Each point is reached from the start by the listed moves, each made 0, 1 or 2 times, or once backwards (-1), plus a little noise. Is the number of moves made odd or even? Then give how often each move was made.
In the rows, zero is written as 128.

Moves:
(1): [151 146 110 146]
(2): [131 164 164 122]
Start: [142 139 144 138]
Points:
[128 187 235 106] => odd (-1, 2)
[116  84 126 125] => even (-1, -1)
[147 207 216 127] => even (0, 2)
[136 102 108 143] => odd (0, -1)

Moves:
(1): [149 145 141 110 125 135 138 123]
(2): [124 171 138 133 120 115 124 122]
(3): [119 118 163 144 124 118 109 135]
(4): [146 112 123 168 144 102 141 128]
(5): [115 122 147 122 149 109 106 116]
(6): [132 127 121 141 145 143 125 137]
Start: [126 139 123 134 131 128 120 133]
Points:
[144 240 206 145 160 120  82 124] => even (2, 2, 1, 0, 1, 2)
[154 216 238 198 174  77  83 131] => even (2, 2, 2, 1, 1, 2)
[134  94 240 201 176   9  77 111] => even (1, 0, 2, 2, 2, -1)
[ 93 101 142  98 202 158  58 133] => even (0, -1, 0, -1, 2, 2)

Moves:
(1): [151 127 126 138 125 124 116 131 115 120 128]
(2): [125 160 120 134 117 128 100 134  96 120 108]
(3): [123 121 143 120 123 136 135 123 109 127 107]
(4): [119 125 139 145 128 133 129 137 120 134 129]
(5): [136 141 145 125 151 128 130 118 135 131 124]
(6): [123 138 134 136 141 158 145 122 126 115 118]
(7): [132 135 122 143 126 114 148 125 109 132 114]
(8): [138 146 142 119 145 137 149 157 130 118 131]
(9): [131 142 144 134 126 122 123 134 145 109 132]
(10): [133 132 131 130 116 140 123 136 140 137 121]
(11): [129 132 127 124 117 131 138 107 113 138 145]
Start: [119 111 117 120 150 129 135 130 137 145 129]
Points:
[136 210 147 142 174 249 106 234  95  99  56] => odd (1, 2, 0, 1, 0, 2, -1, 2, -1, 2, -1)
[162 178 155 124 129 128  49  98  25 154 120] => even (2, 2, 1, 1, 2, -1, -1, 0, 0, 0, 2)
[145 157 115 130  89 130  82 169 118 140 194] => even (1, 1, -1, 1, -1, -1, -1, 1, 1, 1, 2)
[106 160  77 151  96  65 138 135  96 157 137] => odd (-1, 1, -1, 0, -1, -1, 2, 0, 1, 0, 1)
[ 70 152 192 169 199 171 202  51  93 143  97] => odd (-1, 0, 1, 2, 2, 2, 1, -1, 1, -1, 1)
[140 106 157 178 188 183 159 119 151 101 194] => even (2, -1, -1, 2, 0, 2, -1, 0, 1, -1, 1)
[116 134 144 132 188 141 184  97  93 130  85] => odd (0, 0, 1, 0, 1, 1, 1, 0, 0, -1, 0)

Moves:
(1): [133 126 140 137 123 116 133 126 120 131 121 131 124 136 122 126 136 130
 132 130 124]
(2): [122 150 130 119 111 126 116 129 124 140 123 126 136 127 122 125 132 139
 135 129 117]
(3): [113 122 147 121 130 137 129 120 126 128 124 115 126 128 123 136 137 143
 124 122 141]
(4): [122 130 133 139 129 127 142 128 124 126 141 126 124 127 121 135 128 142
 127 135 124]
(5): [135 136 124 122 154 120 133 122 126 138 129 121 131 119 120 122 133 137
 119 130 119]
(6): [138 133 135 127 133 154 139 116 119 127 132 129 119 135 136 131 128 137
 142 124 114]
(7): [126 128 123 121 123 127 146 134 123 123 124 122 132 120 125 128 121 124
 126 122 130]
(8): [122 118 125 123 131 133 127 136 129 137 122 121 127 140 121 117 118 138
 138 126 128]
(9): [132 124 133 125 127 127 145 128 159 129 118 132 140 118 139 123 142 134
 130 137 131]
(10): [128 117 124 133 135 117 137 118 135 153 124 136 108 128 135 133 120 129
 139 121 127]
(11): [128 119 126 127 122 135 129 130 124 147 144 123 123 113 118 109 126 112
 122 132 140]
(12): [117 139 129 118 134 122 134 130 127 130 132 156 136 132 119 128 136 115
 145 129 127]
(13): [131 120 131 136 129 125 134 124 117 129 138 130 150 133 140 132 129 125
 131 126 130]
(14): [126 118 120 115 120 127 138 137 125 131 146 114 125 139 133 145 143 125
 139 125 112]
(15): [134 140 124 131 138 119 126 135 128 130 129 127 119 134 144 123 132 137
 124 117 138]
(16): [148 133 136 133 129 131 125 139 141 128 138 133 115 108 121 144 122 138
 146 112 129]
(17): [126 124 114 136 118 138 135 131 121 140 124 132 131 116 124 134 150 124
 122 123 131]
(18): [135 121 118 114 130 123 128 118 127 112 129 127 129 122 127 125 128 149
 132 129 131]
Start: [116 114 129 122 131 115 131 128 116 131 103 117 105 123 140 133 136 131
 120 141 138]
Points:
[186 103  93  96 200  81 216 114 142 177  91 148 134 113 198 155 237 224
 191  90 119] => odd (1, 0, 0, -1, 2, 1, 0, 1, 2, 1, -1, 1, 2, 1, 2, 1, 2, 2)
[ 52 133 105  54  60 122  73 152  64 180 102 137 134 117  33 123 217 115
 153 142 129] => odd (1, 2, 1, -1, 0, -1, -1, 1, -1, -1, 1, 2, -1, 1, -1, 0, 2, 1)
[142 173 193  90 200 152 175 143 203 126 126 116  98  61 109 150 156 188
 150 139 118] => odd (-1, 0, 1, 1, 2, 1, 0, 0, 2, -1, 0, 1, -1, 0, 0, 2, -1, -1)
[ 73  73 155  68 158 147 180  90 121 132 131 137 115 150 141 127 205 134
 148 159 156] => even (0, -1, 2, 0, 0, 1, -1, 0, 1, 0, 1, 2, 0, 1, 0, -1, 0, 1)
[161  94 171 127 149 119 200 138 179  63  86 123  94 140 109 132 121 220
 186 182  89] => even (2, -1, -1, 2, 0, 1, 0, 2, 2, -1, -1, 0, -1, 0, -1, 1, -1, 1)
[113 104 227 122 124 169 226 156 138 171 156 142 150  77 103 132 183 135
 190 127 176] => odd (1, 0, 2, 1, 0, 1, 1, 1, 2, -1, 2, 2, 2, 0, 0, 2, 0, -1)
[108 143 130 107 151 152 202 151 102 161 188  95 133 115 178 164 241 127
 112 125 133] => odd (-1, 0, 1, 1, 1, 1, 0, -1, 1, -1, 1, 1, 1, 2, 2, 0, 1, -1)
[ 73   7 115 100  78 181 182 117  63 214 123  85 131 152 144 107 142  84
 153 124 156] => even (0, 0, 1, -1, -1, 1, 1, 2, 0, 1, 2, 0, 2, 1, -1, -1, 1, 0)
[234 114  72 102 105 138 210 137 153 159 134 107  80  60 233 190 217 206
 192  70 101] => even (0, 1, -1, -1, 0, 2, 1, -1, 2, 1, 0, -1, 1, 2, 2, 2, 2, 2)

Moves:
(1): [128 122 130 126 136 123 133 130 132 130 130 121 129 114 125 121 124 124
 128 133 125 119 124 131]
(2): [130 131 126 135 126 130 132 138 130 126 127 127 129 126 125 127 124 127
 135 142 127 129 131 126]
(3): [122 132 126 136 129 127 134 125 123 127 136 136 120 123 133 131 116 132
 123 130 127 127 126 127]
(4): [132 126 124 127 127 135 122 114 126 126 130 126 119 135 118 127 127 125
 129 136 128 129 124 116]
(5): [122 129 132 129 132 128 123 127 125 136 129 127 125 130 126 126 117 126
 141 124 133 126 123 133]
(6): [132 126 131 129 128 126 128 121 117 113 128 133 133 128 117 134 127 123
 129 129 120 122 126 132]
(7): [131 119 134 124 129 122 132 137 133 135 132 124 123 128 135 128 134 126
 130 121 132 129 129 122]
(8): [132 131 128 121 123 134 123 129 127 136 135 128 121 127 131 129 133 129
 129 128 125 130 133 133]
(9): [134 135 132 124 118 136 132 122 133 126 123 123 127 125 130 138 127 127
 127 127 130 116 134 133]
(10): [134 124 131 126 131 132 125 126 123 133 125 129 132 129 132 124 128 129
 125 132 126 127 130 127]
(11): [138 138 132 122 131 135 130 122 128 123 132 136 126 119 120 136 127 127
 129 124 131 134 126 135]
(12): [129 130 129 146 137 130 127 133 130 140 126 129 129 133 119 130 131 129
 127 121 127 115 130 118]
(13): [124 127 137 136 126 123 129 133 126 131 121 122 126 132 132 132 129 124
 134 133 119 138 117 126]
(14): [128 130 120 132 125 130 128 139 124 126 132 106 135 132 128 129 129 136
 129 132 129 135 117 132]
(15): [129 129 127 127 135 130 121 131 128 122 126 122 127 123 127 130 132 131
 128 124 128 130 138 126]
(16): [134 138 129 122 133 117 138 133 133 124 135 126 134 131 137 134 135 124
 144 123 114 136 133 124]
(17): [131 126 126 126 133 130 128 130 138 127 124 132 122 130 128 132 128 135
 131 128 120 128 128 129]
(18): [130 133 123 129 128 131 127 123 125 128 127 135 130 123 132 136 131 129
 137 127 131 123 120 130]
(19): [133 132 124 126 125 126 122 131 124 128 122 126 129 129 131 130 123 124
 126 125 128 131 122 126]
(20): [122 127 132 123 136 140 125 131 130 130 124 129 127 129 123 127 126 125
 130 136 126 124 121 118]
(21): [132 129 130 123 122 119 126 130 124 132 126 124 134 123 123 132 127 142
 128 134 132 122 131 129]
(22): [129 119 125 126 123 129 128 127 130 135 125 130 133 128 126 132 123 124
 124 131 123 131 131 128]
(23): [134 124 130 136 120 124 114 129 134 127 132 126 135 124 133 125 125 133
 123 128 134 123 129 131]
(24): [125 126 128 135 127 112 127 126 140 120 130 128 128 135 126 136 130 121
 113 145 139 123 124 141]
Start: [125 136 122 129 121 117 133 137 119 130 141 129 133 125 130 122 120 106
 143 134 129 132 123 116]
Points:
[117 166  93 127 104 108 174 214 103 131 159  81 128 135 175 143 113 116
 186 160  56 249 117  82] => even (-1, 2, 2, 0, -1, -1, 0, 1, -1, -1, 0, -1, 2, 2, 1, 2, 0, -1, 1, 0, 0, 2, -1, -1)
[168 152 120 172 130 123 135 146 108 122 165 144 128 155 131 151 154  99
 194 158  94 101 128  41] => odd (-1, 2, 1, 2, -1, 2, 2, 1, 0, 1, -1, 2, 0, 0, 0, 2, 0, 2, 0, 1, 0, -1, 1, 0)
[133 117 128 129 106 157 158 149 117 137 137 109 106 119  78 182  97 106
 160 241  88 120  59 136] => odd (1, 2, 1, 1, 0, 2, 1, 2, 1, 0, 1, 0, 2, 2, -1, -1, 2, 1, -1, 2, 1, 2, -1, 1)
[157 121 127 161 144  44 102 152 156 173 149 138 168 127 125 126  85 129
  90 151 158  89 112 127] => even (1, -1, 1, 0, 1, -1, 0, -1, -1, 2, 1, 2, -1, 0, -1, 1, 1, -1, 2, 0, 2, 1, 2, 2)
[137  90 136 141 100  95  96 163 140 111 133  99 153 140 123 112 122  79
  95 220 180 149  54 112] => odd (0, 1, -1, 1, -1, 0, 2, -1, -1, 1, 1, -1, 1, 1, -1, -1, -1, 0, 1, 2, 0, 0, 2, 2)

Moves:
(1): [143 134 127 108 142  91 133 134 156 128 103 111 122 130 108 109 116 142
 119 121 146 134 130 140 114]
(2): [138 110 132 125 134 130 117 129 127 131 119 127 133 129 124 127 124 115
 108 130 128 117 142 123 146]
(3): [139 111 124 137 134 131 136 154 143 111 132 125 136 123 129 125 126 128
 129 133 147 134 133 112 134]
(4): [127 128 138 139 137 141 142 123 128 134 131 127 129 126 129 134 130 125
 122 116 140 110 128 121 112]
(5): [124 144 134 110 125 148 128 133 113 130 120 122 134 127 117 127 113 150
 138 130 138 134 119 141 133]
(6): [151 125 122 134 116 118 107 132 138 125  94 140 146 122 164 124 128 117
 111 113 153 118 139 130 132]
(7): [146 118 129 148 128 152 134 143 142 113 127 114 125 111 120 136 126 111
 115 110 142 125 140 145 127]
(8): [132 122 160 123 130 115 132 124 123 153 120 125 128 136 130 141 118 113
 151 126 133 139 137 133 133]
(9): [127 149 140 130 143 119 136 133 106 134 143 140 125 122 136 118 127 131
 117 105 128 134 121 134 132]
(10): [129 122 169  99 117 141 129 129 152 125 147 157 147 135 124 115 127 132
 124 108 111 111 142 131 115]
(11): [128 122 108 122 118 136 123 124 129 133 112 131 124 127 131 134 117 136
 130 114 126 132 139 122 134]
(12): [130 117 143 121 120 107  98 137 117  98 132 120 124 113 146 116 124 147
 127 129 136 133 127 134 121]
(13): [163 120 125  99 127 125 125 126 139 125 127 119 140 138 134 141 138 133
 149 145 133 129 124 120 115]
(14): [119 130 130 136 128 129 129 119 119 130 131 108 151 116 140 116 148 129
 118 115 129 126 125 137 135]
(15): [116 134 120 116 119 129 127 138 132 129 133 130 115 126 110 125 144 111
 139 115 134 130 130 148 118]
(16): [111 132 127 142 106 131 133 153 118 142 130 102 137 143 102 126 129 136
 125 113 127 148 108 124 138]
(17): [129 136 132 134 126 119 115 103 118 125 142 136 133 113 131 118 108 132
 123 130 138 127 129 127 134]
(18): [141 138 133 123 113 123 129 133 130 134 136 109 116 120 136 123 127 134
 142 143 140 108 127 127 146]
(19): [135 112 130 131 145 131 138 124 101 119 115 123 114 116 134  82 115 122
 124 139 125 134  99 121 126]
(20): [121 135 118 118 127 149 100 120 128 100 143 133 143 135 134 131 108 107
 123  91 145 139 133 149 123]
(21): [133 126 129 145 129 138 125 124 136 143 130 134 114 129 133 132 129 119
 138 135 126 120 136 119 125]
(22): [123 110 121  95 130 131 122 115 166 131 133 147 123 105 127 126 143 134
 129 117 129 130 108 154 144]
(23): [116 147 131 132 125 121 137 127 127 110 121 128 131 116 113 132 138 139
 126 122 140 139 141 115 127]
(24): [143 119 144 172 140 122 135 130 128 120 104 136 152 123 139 128 147 139
 149 117 119 134 121 139 135]
Start: [117 122 122 122 125 135 125 104 129 133 128 113 152 122 128 111 136 122
 132 134 144  97 145 104 142]
Points:
[ 23 115 168   9  87 181 133 185 130 159 231 167 167 218  52 195 104  85
 186  48 128 186 182  92 130] => odd (-1, 0, 2, 0, 0, -1, -1, 2, 1, 1, 1, 0, 0, -1, 1, 1, -1, -1, -1, 1, -1, 0, 0, -1)
[130 102 145 225 129 102  53 112 104  83  40 192 138  73 212 108  90 174
 108  60 155 129 196  73 147] => even (0, 0, 0, 0, 0, 1, 0, 0, 1, 0, 2, 2, -1, -1, -1, 0, 0, -1, 0, 0, 2, 0, 1, 1)
[ 89  77 151 207 180 103  87 212  29  73 122  19 126 128  74   7  87 110
 138 130 214 142  97 125 141] => odd (1, 2, 2, 1, 1, -1, -1, 0, 0, -1, -1, 2, -1, 0, 2, 1, 0, 0, 1, 1, 1, -1, -1, 1)

Moves:
(1): [146 125 135 130 118 129 131 121 131 133 129 118 134 119 125 131 135 128
 129 126 131 131 123 143]
(2): [132 142 135 127 123 115 127 133 120 130 127 127 126 134 128 136 133 131
 130 121 132 133 127 124]
(3): [125 120 138 136 124 125 119 122 131 116 131 121 115 134 122 132 134 137
 135 124 122 130 130 127]
(4): [123 119 125 144 119 127 127 139 140 128 121 122 125 125 134 118 118 121
 124 131 136 134 135 123]
(5): [126 127 129 126 145 128 124 138 140 128 124 128 136 134 128 136 134 117
 126 132 129 119 124 133]
(6): [125 131 134 126 120 128 129 132 129 121 133 133 132 132 131 133 127 130
 118 130 129 137 125 135]
(7): [121 120 123 136 126 122 137 128 127 129 129 118 128 139 118 123 124 138
 128 125 128 123 122 131]
(8): [126 115 125 129 125 123 129 133 133 140 136 127 128 121 140 134 129 141
 117 140 129 121 146 127]
(9): [136 129 128 128 133 132 117 121 137 122 121 125 134 127 123 137 122 142
 126 121 128 129 122 113]
(10): [126 127 132 130 127 128 129 127 141 137 138 131 133 132 128 125 126 132
 138 118 130 125 133 131]
(11): [130 120 137 132 129 118 137 115 128 120 131 137 143 127 121 123 133 120
 125 131 131 123 132 120]
(12): [140 121 125 143 123 133 127 126 131 128 121 145 113 136 117 129 129 132
 129 140 125 137 129 130]
(13): [127 126 125 121 127 128 134 132 136 125 118 131 137 127 136 123 129 136
 129 133 138 130 132 132]
(14): [146 114 124 126 122 141 126 130 119 125 128 125 130 141 133 121 132 130
 124 113 127 123 127 119]
(15): [137 128 133 127 134 120 136 128 130 131 133 122 122 131 137 124 124 125
 125 133 123 136 129 125]
(16): [121 130 133 123 127 128 131 121 130 133 124 126 127 135 129 139 128 121
 122 128 127 133 134 124]
(17): [125 119 126 137 130 126 134 112 132 127 129 134 106 117 139 136 143 127
 120 110 134 123 121 131]
(18): [135 129 130 133 129 133 121 120 124 125 130 130 131 135 138 131 118 133
 133 124 137 127 130 131]
(19): [121 115 120 128 125 132 130 134 128 132 134 130 133 129 129 136 125 122
 136 140 124 126 117 121]
(20): [133 136 129 143 121 128 126 125 136 126 131 118 124 133 130 123 139 123
 128 140 125 118 118 127]
(21): [126 129 141 111 119 133 132 125 125 120 130 126 119 127 127 126 120 123
 125 129 139 122 130 123]
(22): [126 123 119 125 132 125 123 123 130 134 130 127 127 133 128 122 130 126
 124 123 133 134 123 132]
(23): [142 124 114 121 129 120 144 130 142 111 137 134 117 135 125 131 128 127
 129 126 131 139 145 130]
(24): [135 121 126 126 117 119 121 129 138 120 126 131 128 123 134 127 115 124
 129 126 113 116 122 131]
Start: [126 132 120 110 136 129 136 123 126 142 116 121 126 131 125 122 123 111
 131 131 130 118 122 129]
Points:
[201 152 183  94 135 176 129  61 128 134  97  92 181 109 126 125 199 133
 125  51 149  87  80 106] => even (2, 0, 0, -1, 0, 0, -1, -1, 2, 1, 1, -1, 1, 2, 0, 0, 1, -1, -1, 1, 0, -1, -1, -1)
[220 115 176  85 113 157 128  46 109 141 139 104 111 113 198 160 135 176
  91   7 199 136 139 115] => even (2, 1, 0, 0, -1, 1, -1, 1, 2, 1, 0, -1, 0, 2, 1, 0, 2, 2, -1, -1, 1, 0, 0, -1)
[197  83 151  91  49 183 174 107 151  91 143 153 143 183 118 108  45 104
 102  87 189 161 223 117] => even (1, -1, -1, 2, -1, 2, 0, 0, 0, 2, 1, 1, -1, 2, -1, 2, -1, 2, -1, -1, 2, -1, 2, 0)
[212  29  90 126 139  71 165  84 169  96 107 105 180 110 177 131  88 197
 111  93 138  65 153 110] => even (1, 0, 0, 0, 0, -1, 2, 2, 2, -1, 2, -1, 2, 1, 1, -1, 1, 2, 0, -1, -1, -1, 1, 2)

Moves:
(1): [124 136 123 124 126 138 132 127 128 117 138 125 129 119 142 131 124 144
 138 134 129 134 128 133 134 142 121]
(2): [134 135 116 125 132 141 120 135 134 132 127 134 148 117 138 129 123 137
 141 109 118 110 133 130 133 125 141]
(3): [129 122 131 136 124 121 134 130 121 132 133 123 130 130 128 138 124 130
 126 122 134 121 130 131 133 127 135]
(4): [130 125 120 131 135 114 136 129 130 123 132 135 132 119 122 143 119 134
 122 129 127 127 138 137 127 127 136]
(5): [141 116 136 144 132 128 138 127 118 133 142 129 122 141 144 127 136 124
 133 138 132 132 133 116 118 136 130]
(6): [131 137 129 125 116 134 140 131 128 124 130 138 121 135 129 135 127 122
 118 128 128 132 124 118 132 130 128]
(7): [133 125 125 126 124 127 132 131 116 131 128 124 130 128 133 128 145 131
 130 128 129 122 130 134 127 130 125]
(8): [122 131 135 124 124 127 141 130 134 129 124 124 150 124 126 131 119 129
 120 119 127 145 126 124 125 128 137]
(9): [126 114 127 131 120 141 117 130 118 131 125 127 133 130 122 127 140 128
 133 128 123 126 137 123 123 135 121]
(10): [139 126 125 133 121 130 122 124 122 134 124 125 133 125 133 140 134 123
 131 135 116 128 122 138 131 130 109]
(11): [125 114 124 122 135 123 128 131 130 129 131 119 133 131 132 129 128 128
 137 128 123 123 133 123 121 133 134]
(12): [115 134 139 128 126 131 131 132 132 131 134 130 137 127 132 131 121 115
 144 153 119 132 130 122 134 126 140]
(13): [131 129 127 127 121 128 126 131 139 131 138 126 130 131 117 115 125 116
 138 130 141 133 122 129 133 128 136]
(14): [134 134 136 127 132 115 124 119 123 122 126 134 131 125 134 147 131 126
 130 121 132 132 126 122 134 131 127]
(15): [122 127 123 133 120 122 131 124 122 137 121 130 124 128 135 131 127 129
 130 133 125 140 132 128 132 129 125]
(16): [125 141 130 132 127 129 133 119 126 116 118 124 126 143 132 145 147 129
 132 125 122 138 129 144 137 120 131]
(17): [135 111 124 129 137 131 143 128 134 135 123 131 136 130 134 128 132 139
 129 123 125 120 135 135 138 119 118]
(18): [137 136 125 127 129 132 137 128 120 124 121 123 120 127 122 130 123 119
 122 134 140 129 128 131 134 123 122]
(19): [128 123 115 119 126 128 129 117 116 128 123 132 129 127 100 122 121 134
 130 130 135 110 114 133 110 135 127]
(20): [135 125 128 132 125 133 136 117 128 130 132 136 122 125 123 121 129 120
 120 123 135 121 131 140 127 141 138]
(21): [135 120 135 130 131 131 133 131 126 132 131 131 117 130 122 120 132 120
 135 126 126 133 127 130 122 129 123]
(22): [132 134 132 114 124 135 125 128 119 124 121 135 129 140 135 127 125 129
 127 135 122 130 132 133 124 127 118]
(23): [126 128 127 132 120 131 120 138 131 118 112 129 123 122 128 125 129 134
 132 132 128 116 130 130 125 135 127]
(24): [116 134 134 132 119 129 125 123 134 130 132 135 124 127 142 141 131 118
 131 129 135 137 125 131 123 120 126]
Start: [143 134 152 125 129 140 127 124 123 145 132 121 128 121 118 148 140 127
 132 137 118 120 117 136 137 117 136]
Points:
[173 173 138  97 156 169 166 139 147  73  88 169 122 120 174 213 126 161
 151 160  81  70 142 157 183 112 123] => odd (1, 1, -1, 1, 0, 2, -1, -1, -1, 0, 1, 1, -1, 1, -1, 1, 2, 1, 0, 0, 0, 1, 2, 0)
[140 165 148 161 127 134 249 130 148 142 117 178 159  95 168 224 106 128
 123 110 106 149 160 146 161 105 222] => odd (0, 2, 0, 2, 1, 2, 0, 2, -1, -1, 0, 1, -1, 0, 2, 1, 1, 1, 0, 1, 1, -1, 1, 1)
[133 147 164 151  97 153 171  77 174 115 121 136 180  69 131 198 127 111
 188 145 170 143  94 204 175 148 152] => even (2, 0, 0, 0, 0, -1, -1, 2, 0, 1, 0, 1, 2, 2, 0, 1, 2, 1, 1, 2, 0, -1, 2, 2)
[172  91 149 191 116 166 161 127  77 112 109 103 114 100 143 179 155 177
 122 113 119 127 188 186 147 191 134] => odd (2, 0, 2, 1, 1, -1, -1, 1, 2, 0, 0, -1, -1, 0, 1, 1, 0, 1, -1, 2, 1, 0, 2, -1)
[152  86 138 119  98 136 166  87  97 164 193 155  98 136  83 113 102 138
 139 153 170 121 127 135 156 192 144] => even (2, -1, 2, 0, 0, 1, -1, -1, 1, -1, 0, 0, 2, 1, 2, -1, 1, -1, 1, 2, 0, 1, -1, -1)
[140 222 167 118  91 247 197 121 168  95  98 147 161 107 176 199 129 112
 144 168  90 142 138 231 235  97 129] => odd (2, 1, 0, 0, -1, 1, -1, 1, 0, 1, -1, 2, 0, -1, -1, 2, 2, 2, -1, 2, 0, 1, 1, 1)
[189  74 139 150  96 164 186 158  93 197 125 112 112 134 119 108 170  87
 129 181 111  74 123 107 139 147 130] => odd (-1, 0, 0, -1, 1, 2, 2, 0, 0, 1, 1, 1, 0, -1, 1, -1, 1, 1, 0, 1, 0, -1, 1, -1)

Moves:
(1): [113 133 131 126 123 126 143 125 139 132 123 123 128 127 117 137 131 128
 132 125 128 137 127 127]
(2): [122 125 130 124 135 120 123 124 132 131 123 135 125 129 129 124 122 117
 140 134 131 119 130 122]
(3): [127 127 132 130 123 132 143 134 129 135 125 129 120 135 140 139 125 129
 135 139 130 117 128 141]
(4): [134 131 128 124 117 131 139 119 133 129 137 133 126 134 131 132 119 127
 142 124 140 125 129 117]
(5): [123 130 126 131 122 124 123 120 125 121 128 124 141 123 124 127 115 134
 120 123 126 117 123 129]
(6): [121 142 113 134 127 127 131 136 128 129 134 144 119 133 136 116 127 135
 142 128 139 119 124 135]
(7): [130 129 128 130 114 131 109 133 127 124 134 131 124 138 132 125 119 129
 131 138 132 131 125 137]
(8): [122 135 126 132 136 123 119 134 127 122 146 127 118 124 122 137 144 128
 117 123 130 117 125 115]
(9): [118 129 130 133 150 120 119 136 120 126 119 118 136 128 141 128 134 139
 130 119 133 125 127 121]
(10): [129 135 132 126 139 124 127 131 135 126 127 119 131 121 126 131 146 127
 140 125 139 120 123 134]
(11): [134 136 127 136 121 127 142 132 127 125 129 137 132 119 126 134 130 137
 130 123 131 124 120 131]
(12): [128 137 132 131 128 124 123 135 122 124 140 120 132 133 119 128 129 129
 132 130 123 123 141 120]
(13): [141 139 116 137 135 120 119 131 122 135 138 129 123 131 120 122 127 127
 119 124 132 133 115 130]
(14): [119 133 126 130 118 125 119 129 124 133 121 124 129 127 131 125 131 132
 129 130 134 123 128 130]
(15): [129 126 133 141 128 126 130 107 132 132 126 132 127 126 123 126 131 136
 130 116 141 134 131 121]
(16): [131 131 129 124 135 123 132 124 124 124 134 133 123 118 138 124 122 132
 130 135 128 122 130 131]
(17): [128 135 119 124 124 117 128 122 134 124 121 129 132 127 126 132 131 128
 126 132 109 125 124 124]
(18): [117 118 115 114 127 120 115 133 124 138 133 130 135 129 135 148 141 130
 140 126 129 135 122 149]
(19): [112 134  95 120 111 118 144 128 128 124  97 121 120 133 116 132 134 129
 122 138 132 127 129 114]
(20): [131 135 121 138 122 142 126 124 119 121 123 127 129 127 129 132 121 116
 121 141 123 139 130 132]
(21): [125 124 133 142 129 124 133 123 116 121 113 114 120 130 133 119 129 120
 134 111 130 127 131 136]
(22): [132 134 131 128 127 137 129 134 119 121 122 127 120 118 125 131 115 132
 120 125 119 126 131 120]
(23): [136 125 119 129 135 121 131 131 140 131 125 132 124 121 132 128 126 122
 129 123 130 131 136 128]
(24): [126 129 132 125 136 121 130 132 119 121 114 136 127 132 125 127 130 122
 120 130 132 131 141 129]
Start: [136 131 129 139 141 118 135 137 130 119 123 120 130 111 112 116 136 134
 135 134 130 138 131 123]
Points:
[158 175 109 130 150  67 180 103 111  98 112  97 122  86  71  93 105 137
 161 110 150  76 111 114] => even (0, 1, 0, 1, 2, 0, -1, -1, -1, 2, 0, 1, 2, -1, 0, 2, 0, 0, 1, -1, 1, 1, -1, 0)
[100 139  49  99  99 121 164 198 131 131 145 171  74 142 162 181  98 127
 220 163 135  66 143 114] => odd (-1, 2, 2, 2, 0, 2, 0, 1, 0, -1, 0, 1, -1, -1, -1, -1, 0, 2, 1, 0, 0, 2, 1, -1)
[127 163   7 134  26  86 156  69 127 136  99 183 139 145 121 118 110 203
 150 157 194 146  81 122] => odd (-1, -1, 0, 2, 1, 1, 1, -1, 0, -1, 1, -1, 1, 1, 2, 1, 1, 1, 2, 0, -1, -1, -1, 0)
[ 59 129 102 129 118  52 195 129 131  89  17  81  82  88  62 183 216 121
 131 107 124 102 148 109] => odd (1, 1, 1, -1, 0, -1, 0, 2, -1, 1, 1, 0, -1, 0, 1, 0, 1, 1, 2, -1, 2, 1, 0, 1)
[105 182 113 143 144  75  66  96 130 108 135 123 123  72  92 167 173 162
 111 128 175 165 108  93] => odd (2, 0, -1, 1, 0, -1, 2, 2, 1, 1, 0, -1, 1, 2, 2, 2, 1, 1, 0, 1, -1, 1, 0, 1)
